Rows are points. Each table stands for the endless flat space through its points: a line for two points, a plane for three, and so on. The two share one point or none. Which?

First (2 x 3):
| 1.13 | 1.56 | 0.35 |
| 1.54 | 1.73 | 0.25 |
Second:
|  1.20 |  2.15 |  0.20 |
| -0.84 | -0.01 |  2.16 |
They share: no point

First (4 x 6):
| -2.61 | -0.91 | -1.02 | -0.68 |  0.60 | -1.83 |
| -2.02 | -0.39 |  0.05 | -1.06 |  1.09 | -2.25 |
|  0.17 |  0.99 |  0.92 | -3.46 | -0.47 | -1.27 |
| -1.97 | -2.21 |  0.22 | -1.08 |  0.50 | -0.21 |
Second, 2 rows:
| -2.39 | -1.97 | -0.20 | -1.16 |  0.27 | -2.53 |
| -1.03 | -0.93 |  1.32 | -1.72 |  0.99 | -0.45 |
They share: | -1.37 | -1.19 |  0.94 | -1.58 |  0.81 | -0.97 |

First (2 x 11):
| -0.12 | -1.54 | -0.86 |  2.10 | -1.16 |  1.84 |  1.74 | -0.63 |  1.47 |  2.34 | -1.91 |
| -1.56 | -2.74 |  0.98 |  1.82 | -2.80 |  2.32 |  1.50 |  0.77 |  1.95 |  1.90 | -1.79 |
Second, 4 rows:
| -0.99 | -2.92 | -0.73 |  2.32 | -2.96 |  0.39 |  1.39 |  2.05 |  3.89 |  2.37 | -2.37 |
| -0.78 | -1.84 | -0.80 |  3.28 | -2.08 |  1.22 |  0.94 | -0.15 |  1.52 |  1.22 | -1.92 |
| -1.59 | -2.68 | -0.51 |  0.19 | -1.77 |  1.96 |  1.28 |  1.41 |  2.80 |  2.67 | -0.76 |
| -0.20 | -1.28 |  0.56 |  3.53 | -1.71 |  2.67 |  1.75 | -1.91 | -0.17 |  1.30 | -2.43 |
They share: | -0.84 | -2.14 |  0.06 |  1.96 | -1.98 |  2.08 |  1.62 |  0.07 |  1.71 |  2.12 | -1.85 |

First, 2 rows:
| -0.78 | -1.15 |  0.79 |  0.48 |  2.20 | -0.42 | -0.30 | -1.66 |  0.08 | -0.82 | -1.58 | -0.46 | -0.89 |  1.37 | -2.01 | -1.02 | -0.23 | -0.95 |
| -1.08 | -2.35 | -1.01 |  1.98 | -0.25 |  0.63 | -1.95 | -1.51 |  2.13 | -2.42 | -2.03 | -0.01 | -0.39 |  2.07 | -0.81 |  0.53 | -0.78 |  0.75 |
Second (3 x 18):
| -0.44 | -1.84 |  0.58 |  1.36 |  1.23 |  0.37 | -1.49 | -1.74 |  1.00 | -1.66 | -1.27 |  0.15 | -1.02 |  1.89 | -1.85 | -0.89 | -0.56 |  0.01 |
| -2.99 | -2.44 | -0.26 |  0.85 |  0.03 | -1.73 |  0.91 | -2.52 | -0.23 |  0.32 | -1.24 | -0.18 |  0.18 |  2.61 | -0.50 | -0.80 |  0.88 |  0.16 |
| -2.67 | -1.41 | -1.23 |  0.35 |  0.80 | -1.44 |  0.90 | -1.58 |  0.29 | -0.40 | -2.73 | -1.25 |  0.37 |  1.41 | -0.44 |  0.61 |  0.25 | -0.78 |
They share: | -0.90 | -1.63 |  0.07 |  1.08 |  1.22 |  0.00 | -0.96 | -1.60 |  0.90 | -1.46 | -1.76 | -0.28 | -0.69 |  1.65 | -1.53 | -0.40 | -0.45 | -0.27 |

First, 4 rows:
|  0.08 |  1.30 | -1.78 |  2.32 | -0.90 | -1.24 | -1.11 | -1.08 |  0.83 | -0.97 | -3.14 |  1.36 |  1.34 |  3.42 | -1.69 |  1.34 | -1.28 |  0.61 |  1.09 | -0.44 | -0.22 | -3.32 | -1.00 |  1.25 |
|  3.80 | -1.97 | -1.34 | -1.45 |  1.01 | -3.02 | -0.94 |  2.21 |  4.59 | -3.76 | -0.53 | -2.06 | -2.24 | -0.60 | -1.44 |  0.87 |  0.63 | -1.08 |  1.73 |  1.59 | -0.34 | -1.01 |  2.25 | -0.65 |
|  2.68 | -0.10 |  0.06 | -0.12 |  1.42 | -2.28 | -3.07 |  0.86 |  3.47 | -2.05 | -0.64 | -1.80 | -0.48 |  1.32 | -1.35 |  1.36 |  1.72 | -0.15 |  2.41 |  0.58 |  1.14 | -2.42 |  1.92 |  0.53 |
|  0.82 |  0.89 | -1.14 |  2.01 | -0.89 | -1.92 | -1.06 | -0.10 |  0.89 | -1.42 | -0.40 |  0.84 | -0.87 |  2.25 | -0.69 |  2.68 |  0.13 | -1.74 |  0.85 |  0.40 |  0.84 | -0.80 | -1.23 |  1.49 |
Second, 7 rows:
|  3.56 |  0.89 | -2.17 | -0.14 | -1.77 | -2.94 | -1.98 |  0.46 |  2.98 | -0.10 | -2.70 |  0.00 | -0.60 |  1.64 | -0.56 |  0.96 | -0.44 | -0.03 |  0.46 | -0.21 |  0.38 | -0.96 |  0.55 | -1.08 |
|  3.11 | -0.17 | -0.67 |  2.42 | -1.59 |  0.11 | -0.94 | -0.63 |  2.09 | -1.51 |  0.28 |  0.53 | -2.66 |  4.64 | -2.46 |  0.35 | -1.62 |  0.62 |  1.24 |  3.15 | -0.39 | -2.12 | -0.87 |  0.87 |
|  3.79 | -0.61 |  0.87 |  0.13 | -0.63 | -0.24 |  1.12 | -1.70 |  1.86 | -0.87 | -0.52 | -0.12 | -1.32 |  5.11 | -0.81 |  2.80 | -1.29 | -1.23 |  2.38 |  2.98 | -0.32 | -2.08 | -0.69 |  0.09 |
|  2.94 | -0.76 |  0.12 | -0.67 | -0.76 | -0.30 | -1.39 | -0.76 |  3.03 | -0.61 | -0.77 |  1.10 | -1.11 |  4.00 | -0.37 |  0.90 |  0.16 | -1.66 |  1.11 |  1.46 | -0.64 | -0.97 |  0.05 | -1.94 |
|  1.92 | -1.41 |  1.45 |  1.13 | -1.19 |  0.39 | -1.50 | -0.87 |  4.85 | -1.16 |  0.80 |  0.13 | -0.10 |  4.67 | -3.03 |  0.33 |  1.13 | -1.14 |  0.40 |  1.60 | -0.05 | -2.32 | -1.01 | -1.40 |
|  0.63 | -0.31 |  0.10 |  2.43 | -0.91 |  0.33 | -0.73 |  0.46 |  2.71 | -4.03 |  1.18 |  1.04 | -1.76 |  1.74 | -4.34 |  1.54 |  0.74 | -0.39 | -0.16 |  1.72 | -0.21 | -5.01 | -0.84 |  3.65 |
| -0.57 | -0.58 |  0.42 |  3.77 | -0.23 | -0.94 | -1.60 | -0.99 |  3.71 | -3.53 |  0.81 | -0.81 |  1.19 |  3.09 | -4.26 |  0.28 |  0.99 |  0.07 |  1.58 |  1.16 |  1.66 | -2.29 | -1.72 |  1.65 |
They share: no point

First (3 x 24):
|  1.54 | -2.05 | -3.46 | -0.76 | -0.70 | -0.48 | -0.89 | -3.16 |  1.66 | -1.07 | -0.31 | -1.52 | -2.26 | -1.15 |  4.04 | -0.84 | -1.53 |  2.73 |  3.69 | -2.04 |  0.47 |  1.95 | -0.99 | -0.93 |
|  0.92 | -1.84 | -2.84 | -0.18 | -0.48 | -0.45 | -0.69 | -2.78 |  1.58 | -0.46 | -0.30 | -1.55 | -2.01 | -1.39 |  3.30 | -0.92 | -0.87 |  2.26 |  2.76 | -1.73 |  0.34 |  1.98 | -0.97 | -1.02 |
|  0.62 | -2.18 | -2.52 | -0.06 |  0.18 | -1.17 | -0.03 | -2.92 |  2.44 | -0.20 |  0.30 | -1.61 | -2.23 | -1.35 |  2.74 | -0.96 |  0.19 |  2.32 |  1.92 | -1.27 |  0.38 |  2.78 | -0.71 | -0.48 |
Second:
| -2.18 | -2.80 | -1.23 |  1.27 | -2.14 | -2.12 | -0.48 | -2.58 |  0.70 |  1.90 | -0.05 | -3.50 | -2.35 | -0.57 |  1.40 | -2.25 |  0.73 |  1.17 | -0.14 |  0.70 | -1.83 | -0.24 | -1.22 | -2.18 |
| -2.07 | -2.36 |  0.08 |  2.66 | -1.44 | -3.72 |  1.09 |  0.18 |  3.05 |  1.08 |  0.20 | -1.10 | -1.81 | -0.68 |  0.95 |  1.16 | -1.13 |  2.59 |  1.43 |  0.87 |  0.09 |  2.08 | -0.60 |  1.19 |
|  0.76 | -0.13 | -1.94 | -0.98 |  0.41 |  0.74 | -2.22 |  0.52 | -0.48 |  3.15 |  0.73 | -2.03 |  1.01 | -1.24 |  3.93 |  0.31 | -0.92 |  3.84 |  1.75 | -1.54 | -0.15 |  2.44 | -0.25 | -1.52 |
| -2.65 | -2.85 | -1.09 |  0.82 | -2.40 | -2.91 | -0.68 | -1.42 |  0.55 |  3.43 |  0.51 | -4.19 | -1.36 |  0.34 |  1.87 | -1.43 |  0.60 |  2.32 | -0.64 |  1.78 | -2.28 |  0.05 | -0.54 | -1.50 |
| -0.42 | -0.08 | -0.55 | -0.74 |  0.61 |  0.51 | -1.63 | -2.98 |  0.06 |  1.20 |  0.86 | -2.48 | -0.70 | -1.22 |  1.09 | -2.76 |  0.35 |  0.77 |  0.30 | -2.05 | -0.78 | -0.01 | -1.47 | -4.09 |
They share: no point

First:
| -0.89 |  1.79 |  3.62 |  0.54 | -3.13 |  1.31 |  2.66 | -2.11 |  1.16 | -1.36 |  0.95 |  1.28 |  3.61 | -1.08 | -0.52 | -1.20 |  3.06 | -2.76 | -0.23 |  1.13 |  1.25 |  2.79 | -0.60 | -0.78 |
|  0.16 |  0.24 |  1.76 | -3.39 | -2.51 | -0.37 | -1.14 | -1.76 | -2.78 | -1.17 |  0.60 |  2.37 |  1.03 |  0.75 |  0.97 |  2.89 |  1.88 |  0.74 | -1.89 |  2.14 |  0.01 |  3.56 |  0.40 | -0.49 |
|  0.01 |  3.02 | -0.29 | -0.49 | -0.36 |  0.88 |  1.01 |  0.00 | -2.48 | -3.68 | -1.36 | -0.17 |  0.01 | -1.43 |  1.17 | -1.72 |  1.10 | -0.37 | -1.51 |  1.06 |  2.03 | -1.36 |  2.01 |  0.35 |
|  0.93 |  0.50 |  1.01 | -2.49 | -1.62 | -1.21 | -2.09 | -1.22 | -4.14 | -1.11 | -0.14 |  1.36 |  0.74 |  0.00 |  1.03 |  2.05 |  1.00 |  1.47 | -2.15 |  0.27 |  0.06 |  3.37 |  1.55 |  0.58 |
| -1.17 | -0.22 |  0.34 | -0.96 | -1.18 | -0.75 | -0.86 |  0.27 | -3.55 | -2.23 | -1.62 |  2.59 |  1.57 | -0.16 |  1.14 |  0.00 |  1.48 |  0.93 | -0.43 |  1.20 | -0.21 |  1.96 |  2.76 |  1.49 |
|  0.97 |  2.74 |  2.24 |  3.50 | -1.54 | -0.90 |  0.52 | -0.61 | -1.35 | -0.56 | -0.40 | -1.38 |  3.20 | -3.01 | -0.70 | -3.67 |  1.02 | -1.53 | -0.31 | -3.97 |  1.80 |  2.91 |  1.90 |  1.94 |
Second:
|  0.52 |  1.66 |  1.80 | -1.61 | -0.78 |  1.80 |  0.70 | -0.53 | -0.79 | -0.06 |  0.52 | -0.88 | -0.01 | -1.40 | -0.94 | -1.04 |  1.39 |  1.23 | -2.35 | -1.45 |  1.06 |  1.90 |  1.31 | -1.26 |
|  0.30 |  2.28 |  1.60 | -1.19 | -0.94 |  0.72 |  0.40 | -0.63 | -1.19 | -1.14 |  0.82 |  0.12 |  0.61 | -1.94 | -0.44 | -0.12 |  1.93 |  0.27 | -1.69 | -0.41 |  0.72 |  2.22 |  0.43 | -0.68 |
|  0.37 |  2.52 |  1.48 | -0.62 | -1.42 | -0.21 |  0.11 | -0.96 | -1.79 | -1.89 |  0.59 |  0.64 |  1.30 | -1.80 |  0.23 |  0.21 |  1.94 | -0.59 | -1.26 |  0.22 |  0.87 |  2.29 |  0.26 |  0.07 |
They share: |  0.66 |  2.14 |  1.56 | -0.47 | -1.74 | -0.06 |  0.12 | -1.19 | -1.99 | -1.56 |  0.06 |  0.16 |  1.37 | -1.12 |  0.40 | -0.38 |  1.41 | -0.49 | -1.49 | -0.19 |  1.36 |  2.04 |  0.97 |  0.24 |
